Each point is reached from the start by the listed moves, each made once or not at all, plus a little noise. Say if it took an odd or an even number of moves. Then give how often each move was made.

Moves:
(1): [ 0.66 -2.83  0.03]
(2): [3.17 0.29 1.61]
(3): [-2.52 -0.71  3.65]
Start: [-1.12 -0.28 -0.70]
Points:
[-0.32 -3.14 -0.97] => odd (1, 0, 0)
[-0.10 -0.90  4.47] => even (0, 1, 1)
[-3.84 -0.52  2.95] => odd (0, 0, 1)
[-1.26 -0.09 -0.97] => even (0, 0, 0)

Moves:
(1): [ 1.66 -0.58 -1.39  0.36  1.82 -0.61 -1.06 -0.05  0.58 -1.17 -0.18  0.57
  1.54]
(2): [-0.87  2.02  1.20  0.08  1.56 -0.03  0.10 -0.19  0.86  1.88  0.45  1.04
  0.41]
(3): [ 0.04  0.15  3.25 -1.41  0.14  0.14 -3.29  0.98 -0.53 -0.39 -2.03 -1.63
 -0.25]
(4): [-0.62 -0.69 -0.10  1.22  0.21  0.81 -0.05  0.57  0.94 -0.22 -1.20 -0.69
  1.65]
(5): [-1.64 -3.43 -0.15  2.52  2.99  0.41  1.13 -0.13  0.78  0.11  2.69  0.96
 -0.58]
(6): [ 2.11  0.38 -0.18 -0.75 -0.04  2.17  1.20 -1.76  0.06 -1.66  0.23 -0.56
  0.20]
(7): [ 0.08 -1.68  1.64  1.38  1.05 -1.22  2.83  1.02 -1.08  0.78  1.57 -1.59
 -0.35]
(8): [ 0.59 -0.37  0.75  1.37 -1.53  1.22 -0.94  3.43 -3.16 -1.26  2.34 -2.38
 -2.52]
(9): [-1.37 -0.51 -0.81 -2.08  0.98  0.15 -0.17  1.14  1.94 -0.61 -0.31 -0.87
  0.15]
(10): [ 0.41 -1.14 -0.03 -0.04  0.77  0.52 -0.31  1.04 -0.11  2.63 -0.59  0.85
  0.07]
(11): [ 1.36 -0.20 -1.04 -0.12 -1.46 -0.20  0.00 -2.42  0.95  0.38  3.20 -1.15
  0.61]
Start: [ 1.17 -1.69 -1.19 -2.58 -1.45  1.16  0.71  0.14  0.18 -0.22  1.12 -1.00
 -0.83]
Points:
[ 3.00 -5.25  1.61 -4.65  0.01  3.67  0.94  0.58  2.48  0.54  2.19 -6.53
  1.11] => odd (0, 0, 1, 1, 0, 1, 1, 0, 1, 1, 1)
[-1.91 -3.95  3.12 -2.09  2.59  3.01 -2.73  5.17  0.10 -0.43  4.12 -3.74
 -3.47] => odd (0, 1, 1, 0, 1, 0, 0, 1, 1, 0, 0)
[ 5.37 -0.93 -2.06 -0.68 -0.91  4.31 -0.21 -0.15  0.48 -2.39  6.09 -4.16
  1.01] => even (1, 1, 0, 1, 0, 1, 0, 1, 0, 0, 1)
[ 1.83 -6.52 -0.84 -1.76  1.38  2.43 -3.57  3.36  0.51 -3.07  6.79 -5.53
 -1.76] => even (1, 0, 1, 0, 1, 0, 0, 1, 1, 0, 1)
[ 3.28 -3.30 -0.40 -3.30  4.87  1.95  3.28  1.13  2.28  1.57  2.23 -1.63
  1.27] => even (1, 1, 0, 0, 0, 1, 1, 0, 1, 1, 0)
[-0.74 -2.76  1.13 -4.46  0.07  2.34 -2.88  2.78  2.36 -1.64 -2.23 -4.24
  0.69] => odd (0, 0, 1, 1, 0, 0, 0, 0, 1, 0, 0)

Moves:
(1): [-0.87  0.31 -1.13  1.78  2.59 -1.48  0.96  1.16 -0.60 -0.66  0.47  2.25
 -0.36 -1.71  1.65 -1.33 -0.59  1.17  0.52 -1.59  1.65  0.88 -0.94 -1.15
 -0.17 -1.74]
(2): [-1.45  1.47 -0.22  0.58  0.26  1.11 -0.27  0.85 -0.04 -0.33 -0.40  1.64
  0.15  1.42 -0.42  0.34  0.13  0.96 -2.42  1.42 -0.66 -1.24 -1.76  0.51
  1.07  2.32]
(3): [ 0.75  1.03  0.32 -0.98 -0.31 -1.00  0.26  1.30  0.66 -1.42 -0.26  0.68
 -1.69  1.18  0.35 -0.85  0.98  2.60  1.23  0.08 -0.35  0.54  1.83 -0.06
 -0.03  0.58]
(4): [ 0.53 -0.53  0.47  1.41  1.24  1.55  0.08  1.67 -2.47  0.44 -0.09 -0.52
 -0.08 -0.30  1.45 -0.17 -0.19  0.77  2.99  0.13  0.23 -1.50 -0.24 -0.07
  0.86  0.03]
(5): [ 0.80 -1.51 -0.85  1.00 -0.90  1.31  1.47  0.29  0.86  0.42  0.63 -0.89
 -1.09  0.62 -0.22  0.63  0.68  1.42  0.31 -1.42 -0.06 -0.57 -1.66  1.46
 -0.73 -0.72]
(6): [ 0.98  0.33  2.12 -0.92  0.71  0.63 -0.14 -0.44 -1.58 -1.72  0.32 -0.63
  3.35  0.55  0.05  0.06 -1.95  0.20  0.36 -0.01 -0.68  2.30  0.63  0.41
  0.11  1.31]
(7): [-0.05 -0.08 -1.09 -0.12  1.38  1.13  0.54  0.38 -0.01  0.54  1.07  1.36
  1.44  0.42 -0.42 -0.72  0.96  0.04  1.68  0.57  0.52  0.58  1.13 -2.29
 -0.75 -0.22]
(8): [ 0.20 -1.22  2.01 -0.99 -1.26  0.38 -1.12  2.07  0.45 -0.27  0.92  2.14
  1.17 -1.42 -0.80 -0.29  0.07 -0.82  0.66 -1.57 -1.14 -1.61  1.35 -2.54
  1.00 -0.41]
(9): [-0.29  0.24 -1.27  2.11  0.60  0.37  0.94  0.51  0.09  0.57 -0.59 -0.80
  1.32 -0.45 -0.39  0.36 -1.34 -0.12  0.72 -1.15  1.67 -0.15 -0.39 -2.03
 -0.83  1.28]
(10): [ 1.00 -1.92 -0.50 -1.10 -1.19 -1.15  1.43 -0.54 -0.52 -1.02 -0.57 -0.54
 -1.59 -0.35  0.32  0.11  0.78 -1.27  0.00 -1.93 -0.21 -1.84 -0.33  0.76
  1.49  0.49]
(11): [-0.36 -0.94  1.01  0.03 -2.06  0.42  0.37 -1.91 -0.20  0.82  2.41  1.47
  1.04 -1.33  1.10 -1.63 -0.56  0.17  0.98  0.49  2.20 -1.08 -0.70 -2.63
  0.87 -0.32]
(12): [ 0.49  0.15 -1.10  0.55 -0.22 -1.87 -1.11  0.10 -0.65  1.23 -0.35  0.51
  0.09  0.74  0.62 -0.43 -0.57 -0.26 -1.07  0.41 -1.50 -0.49  0.21 -0.16
  0.02 -0.08]
(13): [ 1.50  0.69  1.10 -0.63 -0.92  1.80 -1.49 -1.34 -0.01  1.12 -1.32  1.27
 -0.97 -0.66 -0.49 -0.83 -1.62 -1.16  0.32 -0.29  0.34  1.14 -1.69  1.01
 -1.58  0.13]
(14): [ 0.85 -1.16 -0.27 -0.15  0.14 -0.73 -0.03  0.58 -0.22 -0.46  0.29 -2.64
 -0.40  0.06 -1.85  0.84  0.04 -1.61 -1.30  1.31 -0.20 -0.21 -2.98 -2.33
  1.18 -0.17]
(15): [-1.63 -1.85  1.19  1.15 -0.67  0.52  1.26 -0.47  0.39 -1.27 -0.94  0.68
  0.24  0.14 -1.28 -0.72 -1.81  0.52 -0.68 -0.69  0.85 -0.23 -1.57 -0.30
 -1.03 -2.35]
(16): [ 1.06  1.49  1.02  0.62  0.92  1.46  0.74  0.67  0.94  0.17  0.22  0.54
 -0.17  0.37 -0.01 -0.66  1.23  0.65  0.14 -0.36 -0.15 -1.89 -0.11  0.00
 -1.60  1.34]
(17): [-0.02 -0.17 -1.06  0.94  0.28 -0.13 -0.68 -0.31 -1.02 -1.02  1.08  0.11
  0.31 -0.21 -1.21 -0.49  1.51  1.36  2.06  0.69  0.20 -1.08 -0.13  0.93
 -2.61 -0.79]
(18): [ 0.21 -0.18 -1.45 -0.17  0.00  1.26 -0.29 -0.59 -0.61 -0.71  0.45  0.13
  0.94 -1.12  1.13 -0.10 -0.59  1.60 -0.71  2.10  0.96 -0.75 -0.21  0.49
 -0.86 -0.35]
(19): [ 0.88  1.27 -0.15  1.60  0.44  1.92 -2.59 -2.21 -1.37  1.48 -0.86  0.65
 -1.44  2.21  0.23  1.01 -0.48 -0.27 -1.28 -0.65  2.00  1.21 -0.09 -1.47
 -0.63 -1.54]
(20): [-0.71 -0.62  0.48 -0.40  0.11  0.82 -0.59  1.17  0.82  0.21 -0.53  0.08
  0.62 -0.41  1.62 -1.61  2.35  0.06 -0.39 -0.25 -0.24 -1.41 -0.57 -0.23
  0.12  0.06]
(21): [ 0.01 -0.97  0.05  0.00  0.48  0.48 -1.44 -0.91 -1.68  0.96 -0.50 -0.98
  0.45 -0.73 -1.34 -0.59 -0.57  0.97 -0.87 -0.03 -0.59 -0.21 -0.29  0.04
  1.63 -0.25]
(22): [ 0.51 -1.07  1.76 -0.04 -1.39 -0.74 -0.59 -0.48 -0.97 -0.69 -0.58 -0.40
 -1.76 -0.23 -1.95  2.31  0.81  0.34 -1.16  0.59 -1.77  0.11  0.18 -1.62
 -0.37  0.20]
(23): [ 2.20 -0.04  1.61  0.97  0.15 -1.39 -0.39  0.54  0.69  0.29 -1.89  0.15
 -0.14 -0.54 -0.68  1.24 -0.05 -0.16 -0.08  0.59  0.07 -0.03 -0.92  0.80
  1.22  1.08]
(24): [-0.15 -0.80  0.55  1.47 -2.69  0.42  0.19  0.84  0.76 -0.50  0.48 -1.12
 -0.65 -0.74 -0.80 -0.20  0.33 -0.93 -1.24  0.08 -0.86  1.32  0.98  0.38
  3.00 -0.40]
Start: [ 1.30  0.05  0.96 -0.44  0.45 -1.18 -0.01 -2.45 -0.19 -1.14  1.27  0.53
  0.07  0.18  0.00 -1.58  0.61  0.60  3.13  0.16 -0.67 -0.38 -1.26  0.60
 -0.43  1.04]
Points:
[ 5.48 -1.94 -1.22  4.53  3.93  2.78  1.55  0.12 -7.18 -4.75  0.91  0.95
 -0.94  2.72  0.28  0.81 -0.17  6.24  4.19 -0.30  2.78 -0.85 -5.93 -6.67
 -0.43  2.75] => odd (1, 1, 1, 1, 1, 1, 1, 0, 1, 1, 0, 0, 0, 1, 0, 0, 0, 1, 1, 0, 0, 1, 0, 0)
[ 2.36  0.65  1.90  4.46  2.49  1.44 -0.19 -2.94 -3.89 -1.03  1.87  6.98
  2.65  1.51  2.25 -3.52  1.36  2.23  1.09 -2.02  2.25 -3.61 -3.73 -9.19
 -1.32  3.88] => even (1, 1, 0, 0, 0, 1, 1, 0, 1, 1, 1, 1, 0, 0, 0, 1, 0, 0, 1, 1, 0, 1, 0, 0)
[ 2.61 -3.83  3.15  1.37  0.40 -1.25 -0.79  4.76 -1.90 -3.87 -0.73  6.69
  0.31  0.93 -0.44 -5.00  5.08  4.70  7.15 -0.37 -2.95 -8.57 -2.35 -2.31
  0.75  1.82] => odd (0, 1, 1, 1, 0, 0, 1, 1, 0, 1, 0, 1, 0, 0, 1, 0, 1, 0, 0, 1, 0, 0, 1, 0)
[ 8.27 -3.39  1.58  4.07 -5.01  3.03 -2.64 -0.49 -0.97 -3.01 -0.45  2.21
 -4.33  0.90 -7.40  1.72  3.05  2.54  1.97  0.68 -0.27 -3.03 -5.98 -5.20
  0.56  2.42] => odd (0, 1, 1, 0, 1, 0, 1, 1, 1, 1, 0, 0, 1, 1, 0, 0, 1, 1, 1, 0, 0, 1, 1, 1)
[ 7.77 -4.95  5.56  3.70 -2.58 -0.45 -1.36 -0.98 -3.69 -1.15 -0.59  2.63
 -0.47 -3.32 -4.58 -5.78 -1.77  2.21  8.35 -1.85  0.60 -8.70 -6.89 -6.34
  0.19  1.37] => even (0, 0, 1, 1, 0, 0, 0, 1, 1, 1, 1, 1, 1, 1, 1, 1, 1, 0, 0, 0, 1, 0, 1, 0)
[ 1.39 -1.18  5.61  3.17 -0.28  0.39 -6.85 -0.22 -5.02 -1.22  0.42  4.87
  1.35 -0.01 -1.13 -2.35  0.18  1.87 -3.95 -1.37 -4.30  0.55 -1.45 -4.89
  5.12  0.60] => even (1, 1, 0, 0, 0, 1, 0, 1, 0, 0, 0, 1, 0, 0, 0, 0, 0, 0, 1, 1, 1, 1, 0, 1)
[ 6.52 -7.61  5.43  1.86 -0.52  1.53  0.29 -2.79 -5.97 -2.67 -0.68  5.33
  0.58 -3.88  1.91 -6.32 -1.29  7.73  6.57 -1.24  0.30 -3.09 -6.58 -2.75
  0.27 -1.22] => even (1, 0, 1, 1, 1, 1, 1, 0, 0, 1, 1, 1, 1, 0, 1, 0, 0, 1, 0, 1, 1, 1, 1, 0)
[ 2.66 -6.84  7.83  2.47 -0.19  4.84 -1.86  2.44 -5.05 -4.89  3.00 -0.93
  4.78 -2.25 -6.35 -3.87  3.39  2.42  5.61  0.25 -4.79 -4.47 -3.05 -6.89
  1.04 -0.70] => even (0, 0, 0, 1, 0, 1, 1, 1, 0, 0, 0, 0, 0, 1, 1, 1, 1, 0, 0, 1, 1, 1, 0, 1)
